Each row of a before or after table is a point. The points were changed in one or more steps. Then noise was added and the rows were shuffled. The steps act on columns, c1 being the first. Write out the steps. A step turns or swaps two columns, mirrors them in a line or flattens them onto one, adds a multiple of one to another, or multiplies or shifts one. Angles are multiples of 10 degrees, from the lower column toward the higher: turns from -170 to 170, lines from 10 to 170 but not 90. Use the fewest steps. Two steps may share a column if one is a turn and the other turns, adds or multiplies; they go together, in the order done. Otherwise the lowest column goes first.

Before:
array([[-0.51,  0.95,  0.57],
       [-0.26,  0.60,  0.19],
       [-0.27, -0.05, -0.08],
       [ 0.08,  0.36, -0.21],
       [ 0.47, -0.48,  0.01],
       [ 0.10, -0.39, -0.56],
       [-0.08, -0.21,  0.59],
       [ 0.42, -0.33, -0.21]])
After (8 x 3):
array([[ 0.00,  0.35, -0.19],
       [-0.23, -0.25,  0.64],
       [-0.65,  0.96,  0.53],
       [ 0.00, -0.37, -0.58],
       [-0.36,  0.61,  0.17],
       [ 0.37, -0.36, -0.20],
       [ 0.35, -0.42, -0.01],
       [-0.38, -0.09, -0.06]])
Steps: shift c1 by -0.10

Before:
array([[-0.08,  0.04,  0.47, -0.72, -0.11,  0.38, -0.11,  0.34],
       [-0.35,  0.20,  0.44, -0.50, -0.17,  0.65, -0.02, -0.28],
       [-0.24,  0.22, -0.32, -0.38,  0.82, -0.45,  0.72, -0.72],
       [ 0.43, -0.22,  0.22, -0.24, -0.14,  0.65, -0.38, -0.28],
       [-0.42,  0.32, -0.31,  0.61,  0.18, -0.54,  0.67, -0.52],
       [-0.50, -0.10, -0.25,  0.42,  1.06, -0.43,  0.60, -0.17],
       [ 0.02,  0.73,  0.45, -0.14,  0.10,  0.70, -0.71, -0.14],
       [ 0.02,  0.51, -0.06, -0.44, -0.07,  0.28, -0.71, -0.27],
       [ 0.33,  0.62,  0.21, -0.09, -0.01, -0.23, -0.35, -0.11],
       [ 0.10,  0.75,  0.00, -0.65, -0.25,  0.16, -0.37,  0.22],
       [-0.82, -0.33, -0.35,  0.05,  0.43, -0.46,  0.15, -0.40],
       [-0.10,  0.32, -0.96,  0.42,  0.56,  0.20,  0.48, -0.29]])
After (12 x 8):
array([[-0.19, -0.29, -0.60, -0.73,  0.20,  0.09,  0.68,  0.09],
       [ 0.41,  0.75,  0.16,  0.48, -0.25,  0.02,  0.33,  0.83],
       [ 0.02, -0.53, -0.49, -0.69,  1.08,  0.09,  0.32,  0.44],
       [ 0.32,  0.88,  0.24,  0.31, -0.08,  0.17, -0.09,  0.34],
       [ 0.50, -0.32, -0.54, -0.65,  0.43,  0.17, -0.18,  0.19],
       [ 0.62,  0.11,  0.49,  0.39, -0.11, -0.31, -0.05,  0.93],
       [-0.16,  0.67, -0.13,  0.27,  0.00, -0.27,  0.26,  0.47],
       [-0.26, -0.17, -0.13, -0.33,  0.54,  0.95,  0.56,  0.28],
       [-0.12,  0.14,  0.66,  0.49, -0.12,  0.02, -0.40,  0.32],
       [ 0.43, -0.43, -0.54,  0.05,  0.80,  0.13,  0.59, -0.15],
       [ 0.60,  0.14,  0.76,  0.06, -0.18, -0.18,  0.11,  0.29],
       [ 0.08,  1.00,  0.83,  0.13,  0.08, -0.19,  0.12,  0.44]])
Steps: turn c1 and c4 by 130 degrees; turn c2 and c7 by 50 degrees; turn c3 and c6 by -70 degrees; shift c8 by +0.60

Before, 11 rows:
array([[-0.26,  0.55, -0.19,  0.29, -0.07,  0.60,  0.36,  0.16, -0.16,
         0.20,  0.63],
       [-0.51, -0.59, -0.02, -0.50, -0.16, -0.15, -0.69, -0.28,  0.41,
         0.16,  0.12],
       [ 0.08, -0.19, -0.34,  0.58, -0.38,  0.13, -0.37, -0.76, -0.30,
        -0.23,  0.12],
       [ 0.15, -0.32,  0.04, -0.63,  0.08,  0.00, -0.34, -0.96,  0.53,
         0.07,  0.36],
       [-0.07,  0.07, -0.39,  0.49, -0.33, -0.54, -0.02, -0.48,  0.18,
        -0.87,  0.49],
       [ 0.35,  0.75, -0.33,  0.55,  0.47,  0.14,  0.11,  0.58,  0.03,
         0.25,  0.10],
       [ 0.23, -0.03,  0.13, -0.99, -0.66, -0.03, -0.41, -0.21,  0.54,
         0.07, -0.20],
       [ 0.07,  0.50, -0.17,  0.41,  0.15, -0.30,  0.34,  0.08, -0.83,
         0.11,  0.46],
       [-0.20,  0.25,  0.63, -0.61, -0.12,  0.07, -0.85, -0.49,  0.43,
        -0.09,  0.03],
       [ 0.04,  0.46,  0.07,  0.25,  0.53,  0.42,  0.71,  0.56, -0.34,
        -0.21, -0.21],
       [-0.29,  0.92, -0.77,  0.17,  0.45,  0.30,  0.30,  0.09, -0.54,
         0.00,  0.03]])
After (11 x 11):
array([[-0.38, -0.06,  0.22,  0.29, -0.27,  0.60,  0.69,  0.12, -1.08,
        -0.16,  0.90],
       [ 0.45,  0.23,  0.24,  0.51, -0.34,  0.06,  0.72,  0.64, -0.12,
        -0.31,  0.44],
       [ 0.09, -0.40, -0.21,  0.25, -0.36,  0.43,  0.73,  0.52, -1.03,
         0.08,  0.08],
       [ 0.22,  0.06,  0.08, -0.69,  1.61,  0.00, -0.46, -0.91,  0.48,
         0.03,  0.70],
       [-0.65,  0.33,  0.19, -0.46,  0.21, -0.14, -0.86, -0.27,  0.63,
        -0.03,  0.44],
       [-0.09,  0.00, -0.90,  0.54,  0.41, -0.64,  0.05, -0.51,  0.97,
        -0.32,  0.82],
       [-0.33,  0.90, -0.09, -0.57,  0.67,  0.01, -0.26, -0.43,  0.39,
         0.69,  0.33],
       [ 0.16,  0.22, -0.23,  0.64,  0.80,  0.09, -0.30, -0.74, -0.50,
        -0.31,  0.46],
       [ 0.22,  0.47,  0.08, -1.07, -0.37, -0.11, -0.22, -0.15,  0.54,
         0.11,  0.14],
       [-0.39,  0.25, -0.05,  0.17,  0.29,  0.32,  0.88,  0.12, -1.04,
        -0.74,  0.39],
       [ 0.06, -0.11,  0.07,  0.48, -0.01, -0.32,  0.65,  0.05, -0.40,
        -0.17,  0.82]])
Steps: multiply c1 by 1.3; turn c2 and c7 by 60 degrees; swap c3 and c10; add -1.5 times c8 to c5; add -1.5 times c6 to c9; shift c11 by +0.30

Before:
array([[-0.59, -0.42,  0.03, -0.11, -0.28, -0.12, -0.22, -0.10, -0.24,
        -0.41,  0.07,  0.03, -0.15, -0.76,  0.12, -0.29,  0.83, -0.41],
       [-0.42,  0.09, -0.32,  0.40, -0.15, -0.33, -0.64,  0.55, -0.14,
        -0.67,  0.10, -0.58,  0.16, -0.10,  0.14, -0.10,  0.49, -0.82],
       [-0.55,  0.31,  0.24,  0.23, -0.04,  0.03,  0.21,  0.43, -0.06,
        -0.47, -0.16, -0.08,  0.03, -0.04, -0.60,  0.12,  0.35, -0.21],
       [-0.59, -0.26,  0.12,  0.27,  0.16, -0.22, -0.99, -0.57, -0.81,
        -0.46,  0.37, -0.02, -0.12,  0.01, -0.15, -0.36,  0.13, -0.47],
       [ 0.30,  0.36,  0.54, -0.12,  0.14, -0.23,  0.48, -0.02,  0.22,
        -0.40, -0.51,  0.78, -0.22,  0.69,  0.30,  0.69, -0.13,  0.05],
       [ 0.75,  0.20,  0.72, -0.46, -0.09, -0.34,  0.39, -0.08,  0.13,
         0.02, -0.59,  0.44,  0.46,  0.21, -0.17,  0.07, -0.28, -0.03],
       [ 0.07, -0.41,  0.53, -0.52,  0.99,  0.05, -0.36, -0.06,  0.12,
         0.26,  0.09,  1.15,  0.16,  0.69,  0.17,  0.36, -0.64, -0.03],
       [ 0.91, -0.21,  0.43,  0.07,  0.27,  0.71, -0.44,  0.13,  0.14,
         0.60,  0.44,  0.69, -0.13,  0.53,  0.53,  0.31, -1.02,  0.43]])
After (8 x 18):
array([[-0.67, -0.45, -0.08, -0.10, -0.18, -0.23,  0.24, -0.54,  0.23,
        -0.45,  0.01,  0.05, -0.11, -0.79,  0.14, -0.27,  0.80, -0.43],
       [-0.32, -0.26, -0.64,  0.28, -0.50, -0.24,  0.36, -1.05,  0.85,
        -0.47, -0.07, -0.05, -0.11,  0.08,  0.69, -0.35,  0.10, -0.49],
       [-0.40,  0.06, -0.58,  0.41, -0.18, -0.43,  0.46, -0.31,  0.15,
        -0.66, -0.04, -0.62,  0.19, -0.11,  0.05, -0.10,  0.43, -0.83],
       [ 0.33,  0.38,  0.80, -0.13,  0.08, -0.19,  0.01, -0.02, -0.41,
        -0.38,  0.39,  0.78, -0.20,  0.71,  0.04,  0.66, -0.13,  0.02],
       [ 0.91, -0.24,  0.16,  0.08,  0.36,  0.85,  0.69,  0.58,  0.03,
         0.61, -0.46,  0.69, -0.17,  0.54,  0.37,  0.31, -0.90,  0.43],
       [ 0.52,  0.19,  0.68, -0.48,  0.53, -0.27, -0.33, -0.15, -0.33,
         0.02,  0.54,  0.45,  0.45,  0.22,  0.41,  0.08, -0.34, -0.04],
       [-0.44,  0.33,  0.07,  0.24, -0.30, -0.02, -0.59,  0.24, -0.02,
        -0.44,  0.17, -0.07,  0.03, -0.02,  0.25,  0.10,  0.33, -0.20],
       [ 0.66, -0.40,  0.16, -0.52, -0.76,  0.16,  0.35, -0.12, -0.09,
         0.26, -0.12,  1.14,  0.16,  0.66,  0.56,  0.40, -0.61, -0.04]])
Steps: mirror c1 and c5 in the line at 20 degrees; turn c7 and c15 by -120 degrees; turn c3 and c15 by 50 degrees; turn c6 and c17 by 10 degrees; add 1 times c18 to c8; turn c9 and c11 by -160 degrees
